Each row of a before or after table is a point. The points were changed in one or more steps. Then noise was added and the rows were shuffled. The steps act on how far a point lies along the listed directions, d1 being the first. Name the steps. A step turns or swaps two directions, mirrors them in a line or flattens them onto one, adds a multiple of one to another, or multiplies one. Angles are multiples of 10 degrees, from the lower direction toward the higher: turns from -170 to 170, lines from 10 to 170 but not 90. Use the fewest steps. Two steps may share a direction if one is a turn and the other turns, adds or multiplies; they go together, in the order done. Otherwise the lowest direction goes first.
In the rows, zero is written as 128.

Directions:
(1): [157 168 110]
(2): [ 93 162 148]
(3): [155 129 173]
Before (10 x 3):
[[100 106 136]
 [ 86 127  50]
 [134  85 142]
 [168 183  64]
 [117 163 117]
 [146 135 122]
 [139 127 120]
 [156 126 139]
 [146 106 156]
 [161  80 138]]
After (10 x 3):
[[165 137 135]
 [123 141 126]
 [116  99 149]
 [129 146 117]
 [117 136 100]
 [ 87 111 124]
 [137 161 210]
 [ 72 131 107]
 [165 214 130]
 [102 114 102]]
Steps: turn d2 and d3 by 150 degrees

Directions:
(1): [138  96 176 134 171 144]
(2): [ 97 138 116 190 150 123]
(3): [142 119 118 148 104 193]
Before (9 x 6):
[[ 82 129 118 195 152 132]
 [127 130 110  96 118 135]
 [108 123 149 204 190 175]
 [160 126 133  75 118 105]
 [153 137 107 110  81 174]
 [140 123 103  96  83 101]
 [ 97 148 134 200 146 120]
 [125 147 119  64 120 111]
 [169 112 104  94  82 153]]
After (9 x 6):
[[ 81 130 113 194 149 129]
 [130 122 122  96 129 141]
 [130 136 135  65 135 119]
 [ 96 151 134 201 142 119]
 [162 123 137  77 123 106]
 [172  99 121  95  99 159]
 [146 103 135  99 107 110]
 [157 124 131 113 102 183]
 [100 148 108 199 152 164]]
Steps: multiply d1 by 0

Directions:
(1): [ 96 111 149 177 124 173  96 115]
(2): [ 69 141 112  83 106 144 116 153]
Before (13 x 8):
[[ 95 133 106  49  94 100 137 174]
 [126 124 135 136 154 131 120 126]
 [ 53 129 144 146 119 193  98 142]
 [ 62 136 103  89  97 138 120 143]
 [ 99 130 102  97 115 135 130 166]
 [138  96 153 204 140 154  99  92]
 [ 74 136 116  78 110 151 121 144]
 [ 75 125 116 137 132 162  99 158]
 [135 150 112  83 135 100 159 142]
 [172 137 124 117 145 108 173 103]
 [103 138 119 101 131 125 127 160]
 [162  98 187 224 140 147 126  97]
 [173 114 124 105 140  95 163 114]]
After (13 x 8):
[[ 41 126 152 161 117 215  85 140]
 [ 79 126 115  72  94 119 119 169]
 [183 143 118 104 143  97 180 107]
 [131 145 109  83 134 107 154 139]
 [181 116 121  94 140  86 168 115]
 [127 123 130 133 156 131 117 128]
 [ 91 127 107 113 112 149 115 164]
 [ 43 128 118 111  95 158 106 131]
 [181 108 172 196 141 120 146 108]
 [ 92 133 125 112 132 134 117 153]
 [ 56 127 126  98 109 169 103 138]
 [ 66 129 123 155 133 180  92 155]
 [147 103 143 189 144 134 113 101]]
Steps: add 0.5 times d2 to d1

Directions:
(1): [131  88 147 110 129  82 178 119  86 104  99]
(2): [ 86 150 109 144 142 139 146 106  65 171 147]
(3): [117 140  93 120  86 156 137 108 135 135  53]
(4): [163 171 143 113  65 102 120 151  97 144 142]
(5): [165 143 109  92 153  95 125  67 149 159 132]
Before (11 x 11):
[[137 135 141 112 111 102 129 116 129 146 139]
 [152 137 121 112 134 112  94 116 149 134 162]
 [154 120 133  95 100 137  99 122 172 118  87]
 [106 151 112 134 110 165 108 144 151 133 102]
 [116 153 113 138 112 161 105 153 159 116 100]
 [175 101 140 105 124  89 145 122 150 108 103]
 [183 139 141 109 136 112  89 124 196 127 151]
 [126 133  95 127 134 149 104  79 163 142  91]
 [135 108 138 127 116 124 120 139 148  95 117]
 [135 144 142 147 122 159  97 156 154 119 121]
 [133  72 139 133 121 109 137 133 156  66  76]]
After (11 x 11):
[[108  97 174 162 119  91 146 175  60  93 168]
 [131 128 141 110 178 111 107  94 109 167 186]
 [173 132 100  85 168  94  95  58 181 146 149]
 [ 61 121 128 163 149 172 127 160 109 125 134]
 [135 128  95 103 196  92 133  21 123 175 133]
 [ 61 125 134 174 157 167 129 175 102 109 143]
 [ 90 114 156 180 151 176 114 179 121 102 139]
 [194 135 125  86 209  76  98  49 197 165 185]
 [112 114 152 148 127 123 126 162 106 102 159]
 [192 143 136  96 151  59 130  93 123 162 175]
 [152 150 123 100 124 102 112  86 159 165 139]]
Steps: turn d1 and d4 by 60 degrees; swap d2 and d3; multiply d5 by 3
